Every row gives one point. Any point is a mix of the corners, with weights that add up to 1. It lies inside the corners' shape when no weight is negative. Is each point inside? If not, which corners have a negative weight?
In the rows, zero is written as 128.

Corners:
(1): [101  93  92]
(2): [104 146 152]
(3): [127  79 126]
(4): [169 174 138]
Points:
[107 142 149] => inside
[141  73 104] => outside (2)
[120 161 137] => outside (3)
[154 141 143] => outside (1)
[112 106 102] => inside

Corners:
(1): [110 147 108  62 160  66 130 112]
(2): [135 132  91 149 136 176 170 165]
(3): [130  67 151 155 143  78 121 112]
(4): [119  71 121 154 154 105  65 134]
(5): [122  69 158 115 140 154 127 139]
(6): [105 166 143 134 140 153 174 125]
(7): [136 147  99 104  92  71 113  93]
(8): [158 162 167 115 117  74 115 125]
(9): [ 96  75 168 118 118  67 109 142]
Points:
[112  87 130 122 133 118 125 125] => outside (8)
[138 149 105 106 116 111 126 111] => outside (3, 9)
[133 120 151 125 128  87 113 128] => inside
[126 120 151 120 129  98 122 130] => inside
[129 120 119 119 124  93 123 116] => inside

Corners:
(1): [136 174 107  93 147 123 139 156  95 178 111 134]
(2): [ 98  89 116 111 101 140  78 106 131 163 166 196]
(3): [171 114 158 133 134 165 220 165 149 131  95 135]
(4): [150  91 107 118 152 143 203 137 154  95 120  88]
(5): [194 110 113 170 125 175 146 116 182 157 124 117]
(6): [117 138 104 145 124  82 121 135  96 156 100 168]
(7): [159 112 163 177 132 171 163  94 140 142 153  95]
(8): [179  95 135 158 187 160 199  90 153 123 156 151]
(9): [ 83 166 123 106 129 102  95 112 154 138 144 177]
(10): [ 83 166  76 127 137 129 170 161 106 139 130 164]
(11): [166 126 126 151 161 137 176 201 128 128 136 118]
(12): [162 165 103 121 141 160 158 170 100  95  99 132]
(13): [125 138 109 107  76  90 115 101 136 143 192 190]
Points:
[133 145 117 134 124 128 133 153 121 150 132 149] => outside (4, 8)
[112 149  98 117 134 114 126 134 124 136 136 163] => outside (3, 7)
[140 117 117 129 145 137 164 126 143 125 135 136] => inside
[129 145 109 119 140 118 173 152 118 123 134 138] => outside (2, 5)
[119 137 103 128 137 129 159 140 128 133 129 145] => inside
[139 132 113 128 139 131 153 143 133 134 128 145] => outside (7)
[141 126 116 131 139 140 148 131 138 130 146 138] => outside (3, 6)

Corners:
(1): [123 125 126  85 128 111 123 133 194 152 134  90 113 112 130 168 105 139]
(2): [173 121 135 118 124 118 164  92 206 142 108  88 111 144 159 163 124 183]
(3): [149 142 158 125 116 147 146 118 153 148 136 107  98 123 178 161  97 114]
(4): [139 155  92 106 159 159 155 108  55  80 164  88 147 117 114 155 144 105]
(5): [129 127 126 152 189 134 150 139  27  84 166 135 167 108 125 153 169 140]
(6): [124 111 134 122 147 118 175  93 172 143 165 141  73 104 122 135 104 161]
(7): [115 134  98 124 155 137 125 135  55 110 128 140 140 143 123 125 151 139]
(8): [122  95  82 190 107 104 122 171 141 150 143 115 143 160 120 143 152 119]
(9): [162  96 132  85  96 150 116 156 170 139 112  73 118  91 123 125 106 133]
(10): [ 96  81 132 154 101 114 157 188 127 145 130 124 146 172  62 120 156 114]
(11): [ 73  89 134 156 147 147 124 219 183 155 151 121 181 176  80  91 171 131]
(12): [155  73 121  93 103 113 151 135 185 130 147 108 115 164 152 145 131 153]
(13): [121 140  88 123 154 191 108 120  47 106 120 143 149 101 102 170 120 164]
(14): [ 70  75 112 132 118 109 164 232 143 149 148 132 121 174  84 119 135 177]
(15): [183 128 126 107 122 112 132 144 164 111 118 111  90 139 129 151  99 139]
(16): [142 150 158 101  66 115  96  85 196 121 130  77 119 101 131 149  80 155]
(17): [179 146 173 105 108 115 130  62 187 195 164  95  86 130 149 166 116 163]
(18): [136 152 117 119 162 151 117  98  73 122 151 117 202  97 128 137  92 131]
(19): [131 162 117 103 130 165 159 130  75 121 142 159 175 102  98 136 161 132]
Points:
[121 130 115 125 135 143 139 149 112 122 136 125 147 123 107 136 136 134] => outside (12, 17)
[130 125 126 129 132 133 141 135 131 132 138 115 123 127 122 145 132 140] => outside (12, 18)
[144 118 127 109 117 139 126 133 144 134 130 102 124 115 122 142 116 143] => inside
[125 125 115 122 137 144 132 138 109 127 138 123 146 124 114 143 121 148] => inside
[136 117 120 132 137 143 145 150 105 125 146 128 138 128 115 142 136 134] => outside (1, 2, 7, 16)
[140 129 123 118 132 138 134 124 132 127 139 114 132 122 123 145 127 135] => outside (14)
[141 107 121 126 124 121 138 132 164 135 139 100 123 134 121 147 123 154] => outside (3, 7, 19)
